Rows are points. Two turns around zero, p and q, are shown by what they do to some points. Write where each new point lands after one turn and then the other. Backwards means that the second turn is done in reverse. Each puzzle has new turns, and all numbers are rounded.
(in the rows, 128 means zero)

Turn p:
[105 134 154] -> [127 156 149]
[164 125 150] -> [170 125 121]
[100 150 144] -> [114 164 136]
[110  87  61] -> [ 77  66 133]
[161 143 131] -> [153 128 101]
Turn q:
[92 95 88] -> [ 65 124 120]
[122 140 171] -> [154 125 165]
[167 172 121] -> [171 157  99]
[131 106 131] -> [121 107 127]
Where do these land?
p, then q: [ 92 131 152] -> [150 148 159]
q, then p: [161 132 149] -> [153 100 115]
p, then q: [143 159 143] -> [139 153 102]
p, then q: [116  90  68] -> [ 74  89 155]

Turn p:
[126 114 115  78] -> [132 137  87  95]
[195 146 158 115] -> [158 196 133 146]
[122 130 106 163] -> [130  97 136 155]
[ 78 101 134 174] -> [114  71 171 116]
[118 148 128 110] -> [105 139 114 126]
Turn q:
[ 87 121 132 145] -> [ 93 135 144 105]
[160 169 108 106] -> [169 144  87 133]
[104 122  76 183] -> [ 59 129  89 130]
[ 93 114 155 120] -> [119 127 166 102]
[169  97 139  94] -> [168  87 140 150]
[154 145 158 121] -> [159 146 142 148]
Where do these land?
q, then p: [124 153 113 107] -> [136 139  96 137]
q, then p backwards: [135 105 184 173] -> [131 168 164 181]
q, then p: [154  86 100 129] -> [160  85 140 114]
q, then p backwards: [130 156 127  87] -> [154  91 127 107]
q, then p: [139 143 169 197] -> [ 74 122 177 165]
q, then p: [111 119 103 103] -> [143 126 100 103]
p, then q: [103 134 101 100] -> [113 102 105 100]

Turn p:
[103 116 127  81 132 145] -> [111 128 117  83 157 134]
[118 165 121 141 139 154] -> [108 165 126 134 110 145]
[145  99 104 110 161 151] -> [158 157 121 115 169 126]
[160 101  99 123 100 145] -> [174 127  91 116 124 119]
[104 107 152 137 117 150] -> [119 107 113 132 140 165]
[157 121 182 105 115  85] -> [146  75 180 109 116 122]
[109 188 112 200 131  67] -> [ 81 136 148 207  78  86]
Turn q:
[188 141 131 140 152  69] -> [161 175 139  79 164 157]
[154  84 100 158 184 135] -> [150  99 117 102 195 100]
[140 168 113  91 135 173] -> [ 91 115 113 163 144 175]
[ 84 163  88 117 126 140] -> [ 97 147  87 171 123 116]
[ 86 137 132 127 152 130] -> [108 141 138 156 136  97]
[150 119 140 137  90 137] -> [152 108 128 118  99 149]
[100  89 106 121 150 110] -> [107 126 118 105 140  79]
[113 128 173 109  96 148] -> [115 110 163 143  83 139]
[138 124 171 153  68 110] -> [172 131 152 116  67 141]
Where do these land?
p, then q: [ 94 152 104 108 101 168] -> [ 84 134  80 152 113 127]
q, then p: [156 154 101 102 131 135] -> [115 168 102 123 143 144]
p, then q: [161  88 123 119 100 161] -> [123  99 100  99 156 166]
q, then p backwards: [ 97  88 110 122 129 152] -> [106 120 116 122  98  85]
p, then q backwards: [181 154  94 187 156 129] -> [ 86 185 152 181 113 109]
p, then q: [104 139 159 107 136  87] -> [111 127 169 121 109  91]
p, then q: [116 156 127 160 178 156] -> [148 142 138 195 134 136]
q, then p backwards: [141  92 179 129 103  90] -> [174 164 155  85 122 119]
p, then q backwards: [101 128 154 118 118  73] -> [106  86 146 102 143 162]

Turn p:
[126 128 107 120 134 126  72 174] -> [141 164 115  85 138 154  93 145]
[141  67 108 112 102 108 126  60] -> [ 88  69 139 150  79 131  82 120]
[135  97 190  89 160 144 150 173] -> [111 132 194  77 167  98 151 123]
[101  99 151 118 139 144 169 167] -> [102 123 167 113 162 128 166 156]
[148 123 137 166 133  87 155 130] -> [157 111 141 165 144  99 117 150]
[135 135 105 136 107 186 120 102] -> [120 120 111 140 120 179 140  85]
[128 165 100 132 176  99  89 132] -> [161 138  68  98 134 106 106 139]
[105 164 156 148 100 133 131  68] -> [104 147 102 185 104 107 147  93]
[133 174  98 130 101 123 139 146] -> [168 148 115 139 102 149 151 143]
Turn q:
[124 122  85 122  90 138  79  91] -> [147  84 109 107 147 149  72 144]
[124 117  91 155 152 109  92 159] -> [144 162 101 125 156  94 103 155]
[129 101  95 101 178 167 118 152] -> [118 168 132  78 160 144 142 168]
[131  74  99  89 118 110  66  72] -> [126 100 130  75 184 143  58 101]
[136 117 146 106 103 131 163 154] -> [115 108 159 117 107 106 159 129]
[155 189 149 150 135 105 154 136] -> [151 139  95 159  88 120 167  99]
[ 92 163 170 124 123 120 175 133] -> [ 85 129 133 165  78 131 153 114]
[132 114 114 158 145 134 154 122] -> [129 132 126 153 160 130 152 138]
[128 156 204 148 108 139 151 133] -> [137 131 168 174  71 137 146 104]
Where do these land?
p, then q backwards: [171 149 139 133 119 161 114 175] -> [176 111 155 132 161 150 100 111]
q, then p: [103 168  76 104 132 127 124 122] -> [122 122 110  99 111 182 132 162]
q, then p backwards: [125 170 129 119 109 151 161 148] -> [108 143  97 101 107 120 162 113]
q, then p backwards: [116 124  98 189 157 175 132 116] -> [102 132 105 194 110 125 142 172]
p, then q: [ 85 114 169  99 136 106 126  83] -> [ 74 114 108 155 119  96  87 119]
q, then p: [159 103 167  77 123 144 125  78] -> [ 74 109 147 115 117 112 141  64]
q, then p: [103  77 141 116  94 122 142 101] -> [ 71 133 133 125 160 100 106 127]
p, then q backwards: [165 147 126 170 163  95 156 135] -> [170 114 101 181  99 117 118 134]
q, then p: [150 147 145 120 101  67  92 146] -> [136 121 121 145  68 113  73 126]
q, then p: [103  81  91 151 146 131 109 176] -> [163 166 115  88 153  94 124 167]

Turn p:
[163 167 112 120 130 128 110 113 106] -> [134 149 126 120 165 157 120 113  95]
[ 73 131 157  77 169 160 164 167 119] -> [ 54 123 142 112  56 138 156 127 123]
[132 138  76 145 153 102 108  92 137] -> [135 103 106 143 167 117  98  83 113]
[107 138 178 135 161 140 146 173 168] -> [ 75 113 148 110 117  90 171 162 132]
[136  87 173 110 102 119 130 128  72] -> [169 150 143 162  83 161 158 149 125]
[127 154  82 137 100 130 116 133 138] -> [129 132 104 107 150 130  80 133 128]
[102 142 120 175 148 133 127 156 139] -> [ 86 103 111 142 150 113 121 155 139]
[137 129 130  94  94  89 115 102 103] -> [175 158 130 139 108 132 110 116  92]
[164  91 105  99 112 103 108 124 122] -> [191 114 112 113 117 142 129 112 114]
[ 80 150 163 183 145 168 157 133 194] -> [ 55 123 161 128 149  68 130 153 184]
[148 141  85 134 116 146  67  91 128] -> [156 109 146 120 176 158  75 107 119]
[168  68 155 126 106 120 187 124 110] -> [177 160 110 139  98 131 188 125 172]
Turn q:
[120 115 195 154 155 115 125 147 124] -> [ 89 148 152 140 168 109 103 165 121]
[105  79 155  91 108 177 151 153 100] -> [ 76  84 159 106 138 116 121  99 178]
[154 143 129 141 111 109 121  83 152] -> [170 137 123 158 141 127 127 109  95]
[110 134 106 138 136 182 157 147 100] -> [ 85  93 138 106  90 134 154 129 121]
[118  97 104 131 139 102 149 151 204] -> [130 177 132 157 143 180 168 128 165]
[112 137 138 150 122  94 153 159 107] -> [117 158 152 130 107  93 137 155 138]
[115 148 135  55 132 130  83  43 126] -> [149 111  59 138 132 131  53  66 118]
[114 139 124 160 119 131 160 144 167] -> [119 147 162 158 109 153 154 135 123]
[118 123 110 150 129 139  81  60 101] -> [145  78  69 160 133 107 121 130  99]
[194 148  99 123 140 106 157 159 109] -> [156 163 140  62 123 117 165 128 107]
[147 146 113 114 119 124  72 162 118] -> [170 114 122  92 124 140 104 164 142]
Where do these land?
p, then q: [154 154 170 165 145 134 107 126 108] -> [ 70 145 143 113 127 123 134 156 102]
p, then q backwards: [120  64 116 129 134 106 163 176  91] -> [ 83 129  45 143 129 129 108 115 125]
q, then p: [114  92  80 127 105 140 132 207 117] -> [127 139 133  62  87  77 151 141 165]
q, then p: [140 143 153 128 151 103  72  99 116] -> [136  86 101 129 154 163 123 129  87]
q, then p: [112 146 140 104  96 128 152 125 176] -> [130 149 180 137 166 124 119 136 147]
p, then q: [107 138 149 101  88 160 125 120 188] -> [151 158 145 129 147 133  57 119 155]
p, then q: [163 142 122 117 185 126 124 114 116] -> [ 83 118 101 129 126 105 143  96 104]
p, then q backwards: [111 176 146  93  92 150 133  81 133] -> [136 168 179  98 128 102 168 151 144]
q, then p backwards: [146 140 118 118  74 129 138 103 163] -> [144  91 132 108 131 118 111  74 110]
p, then q: [100 101  87 166 153  97 150 176 103] -> [141 110 108 147 103 140 203 150 167]
q, then p: [140 111 128 160 184 135 112  80  96] -> [110 101  64 161 107 156 118 104 117]

Turn p:
[133 102 132 128 150 158 130 122 148 146 157] -> [122 108 150 104 152 151 130 128 142 155 114]
[118 155 135 128 187 146 143 184 121 110 159] -> [ 59 161 132  95 113 145 103 141 121 140  99]
[117  95 151 157 105 129 145 144 148 132 148] -> [134  92 126 132 128 124 110 170 136 159 125]
[144 183 130 122 106 101 105 100 145 121  97] -> [146 164 125 170 133 106 140 118 157  82 135]
[164 127 122  96 179 117 158 168 117 117 144] -> [ 66 125 133  77 130 125 138 135 108  98 115]
[156  89 123 163 134 155 123 148 109 106 182] -> [120 128 122  93 172 154 117 172  94 164 137]
[117 166 111 127  97 112 134 110 118 171  89] -> [165 140 104 146  85 121 162 109 155 110 133]
[123 157  83 112 127 109 131 121 142 106 102] -> [104 139 102 165 128 119 152  97 125 105 130]
[105 125 134 129 130 101 123  98 117 136 133] -> [136 129 154 141 111 118 138 120 129 139 157]
[111  81 160 110  96 168 130 121 115 130 159] -> [155  86 133 101 139 150  78 125 131 154 152]
[120 117 123 117 111 111  89 126 130 148  95] -> [164 130 124 135 128  87 134 100 127 131 121]
[129 138 133 148 115 128 124  93 126 113  71] -> [167 134 134 177 119 135 134 121 111  99 117]
Turn q:
[146 133 146 154 156 170 117 126 133 113 117] -> [125 104 144 136 150 166 131 159 145 146 123]
[116 132 143  97 148 120 124 108 121 151 122] -> [150 118 162 126 119 107 122 114 129 131 146]
[ 98 153 126 131 117 159 144 112 150 121 112] -> [100 123 151 120 120 169 118 103 125 120 132]
[ 95 142 149 108 156 156 139 108 108 107 133] -> [112 105 172 124 158 132 126 119 109 131 158]
[101 108 143 170 139  99 150 127 141 138 126] -> [ 99 135 122 145 141 107 117 104 175 131 119]
[173 122 132 160 104 100  93 114 126  98 114] -> [157 171 116 152 147 143 142 160 141 105  94]
[ 99 150  50 161 124 141 139 113 118 201 123] -> [120 128 116 120  90 132  44  87 108 172  87]
[107  93 116 123 121 137 130 117 159 134 135] -> [132 107 103 136 124 138 115  98 141 108 143]
[225 140 139 133  98 123 122 132 115 126 119] -> [170 179 110 136 113 152 169 179 125 158 118]
[ 98 134 133 112 141 103 145 146 124 154 114] -> [114 119 146 116 108  88 132 103 135 134 123]
[130 147 134 110  99 116  78 140 143 101 196] -> [127 145 107 112 123 119 110 184 108  66 162]
[137  96 150 114 109 106 151 131 116 110 135] -> [129 146 110 146 141 108 166 116 127 122 150]
[134  89 109 118 110 141 124 188 112 133 111] -> [121  93  84 143 106 113 163 131 103 134 101]
[133 154 123 100 170 120 134 130 126 104 136] -> [137 120 149  79 153 117 136 137 121 131 137]
Where do these land?
q, then p: [ 94  99  93 129 125 143 126  98 153 138  92] -> [171 118 153 156 167 154 136 110 108 124 129]
p, then q: [154 143 107 121 145  92 149 127 137 128 142] -> [ 87 128 125 107 144 114 136 100 129 120 143]
q, then p: [136 159 158 138 140  95 156 141 140 139 166] -> [ 90 136 123 130 115  96 119 120 182 137 139]
q, then p: [118 131 163 145 172 159 146 146 121 136 159] -> [112 107 147 103 118 103 122 129 146 186 118]
q, then p: [126  93 105 122 158 108 128 152 149  89 136] -> [ 84 101 137 133 144 123 156  99  98 117 123]
p, then q backwards: [127 154 143 119 115 130  73 135 133 137 110] -> [134 120 116 139 130  72 126  96 125 142 128]
q, then p: [109 120 112 120 105 128 125 167  87  96 105] -> [130 121 125 139  75 138 135 124  76 119 138]
p, then q: [129 125 131 120  94 135 162 103 132 125 154] -> [123 101  85 130 137 141 116 139 134 121 151]
q, then p: [132 151  92 154 107 137  78 171 134 168 153] -> [157 142  60 131 134  79 111 106 105 140 119]
q, then p backwards: [163 119 127 161  87 103 145  94 121 136  92] -> [108 179 107 161 138 153  92 113 135 136 104]
p, then q: [100 102 133 136 155 145 127 111  82  86 117] -> [128 131 155 180 136 123 112 159  87 147 138]
p, then q backwards: [126 102 139  97 119 124 153 110 122 144 141] -> [110 126 136  97 155 150 129 131 154 134 131]
p, then q: [150 166 162 102 143 163  95 109 153 144  97] -> [153 134 173 110 144 180 155 141 162 106 120]

Turn p:
[ 81  82  65 111 145 175  99  97 128 145 112] -> [128 112 102  62 147  64 159 147 137  83 121]
[106  80  83  99 138  73 153 148 138 139 151] -> [190 142  92 122 138 114 145  85 154 124  83]
[179 131 168 123 137 135 119  56 132  82 146] -> [ 56 163 161 103 124 137  77 111 109 144 108]
[118 111 126 114  94 127 119 127 136 108  93] -> [128 154 138 141 155 106 124 149 154 115 133]
[167  89 120 153 141  66  98 128 131 147 128] -> [120 149 115 132 161 165 151  60 132 103 127]
[135 127 155 123 107 172 171 143  96 129  98] -> [132 140 108 132 122 153 104 200 127 134 142]
[151 123 160  98 110 157 109 182 161 171 128] -> [115  88 131 142 118 169 143 151 201 128 132]
[127 171 174 197 202  98 152 118 156 138 127] -> [131  71 138 131 159 164  95  80  64 178 159]
[113 105 125 159 169 127 122 131 143 124 153] -> [150 110 140  84 137 137 134  96 115 133 135]
[101 188 111 137 126 108 134 158  93  89 155] -> [161 144 148 161  79 103 151 124  89 164 145]
[134 160 123  77 158 164 104 110 112 113 133] -> [ 77 125 118 106  95  92 142 144 132 164 123]
[158 182 130 145  87 135 154 133 130 117 127] -> [118 129 158 181 113 146 123 161  98 133 112]
[ 95 116 125 125  51 126 130 133 107 163 115] -> [154 136 113 168 115 113 115 157 152  62 142]
Turn q:
[120 166 113 168 183  87 143 105 125 150  83] -> [129 119 135 123 180 128 115  87 161  87  65]
[ 81 149 127 152 192 122  76 150 129 141  94] -> [121 154 176 109 165 162 176 102 125  95  85]
[130 140 140 174 102 186 159 114 102 101 134] -> [150  88  99 169 106 160 124 132 122  85 159]
[120 128 105  32 182 105 144 110 130 136 163] -> [112 135 153  92 153  61 122  64 108 176 159]
[170 165 146 146 136 143 111  95  99 152 170] -> [153 120 100 191 150 123 159 106 153 151 136]
[116 121  90 143  89 140  95 156 114 152 112] -> [133 154 143 120 139 186 116 161 146 138 143]
[117  84 147 117 111 144 151 119 166 137 126] -> [ 91 119 132 115  77 111 124 141 143 122 142]
[156  80  94  91  92 127 127 101 110  68 177] -> [154  98 104 117  82 131  96 122  85 205 157]
[168 121 125 155 129 130 152 152 126 132 123] -> [108 116  82 132 146 137 122 148 129 121 122]
[121 129 136 115  97 119 124 167 200 128  72] -> [125 158 134  66 108 108 133 190 148  94 114]
[109 143 134 139 132  71 144 131 134 100 167] -> [138  91 157 142 145  95 114 143  96 142  95]
[129 109 178 101  91 162 111 136 101 138 114] -> [123 184 118 159  84 132 134 139 118 120 160]
Where do these land?
q, then p: [132 145 114  85 131  88  96 156 162 109 110] -> [106 128  79 171 118 132 134 125 150 174 122]
q, then p: [ 96 116 129 159  70 154 138 113  87 162 175] -> [145  95 187  97 110 175 126 123 126  85 163]
p, then q backwards: [156 151 143 115 142  73 128 148  94 106 101] -> [162 112 143 105 131 138  96 127  72 157 150]
q, then p: [146 124 194  97 130 114 105  92 151 144 134] -> [147 124 131 203 153 128 103 113 104 111 114]
p, then q: [ 81  99  95 134 148 186 158 163  98 152 134] -> [111 143  75  88 148 114  98 156  95 172 166]
p, then q: [164 184 138 123 152 118 105 132 158 132 124] -> [ 83 118 163 158 105 146 115 116 153 103 125]
p, then q: [130 139 154 121 149  98 107  76 140 103 170] -> [160 158 170 155  92 119 123 100 157 139 110]
p, then q: [164  99  68 131 129 127 137 144 100 139 110] -> [139 109 101  98 164 127  97 111 113  85 153]
q, then p backwards: [143 157 168 101 116 144 100  85 143  85 122] -> [ 80 132  84 119 122 106 132 160  95 124 167]
p, then q: [ 77 110 104 156  99 161 194 101 120 164 131] -> [144 163  74  96 137 166 125 141  67 167 108]
q, then p: [175 121 124 126 139 104 141 185 151  91 121] -> [153 149  71 134 124 106 181 136 137 150 127]
p, then q: [ 74  90 105 188 129 169 127 141 130 150 103] -> [108 117  81 113 135 103 137 116  53 171 139]
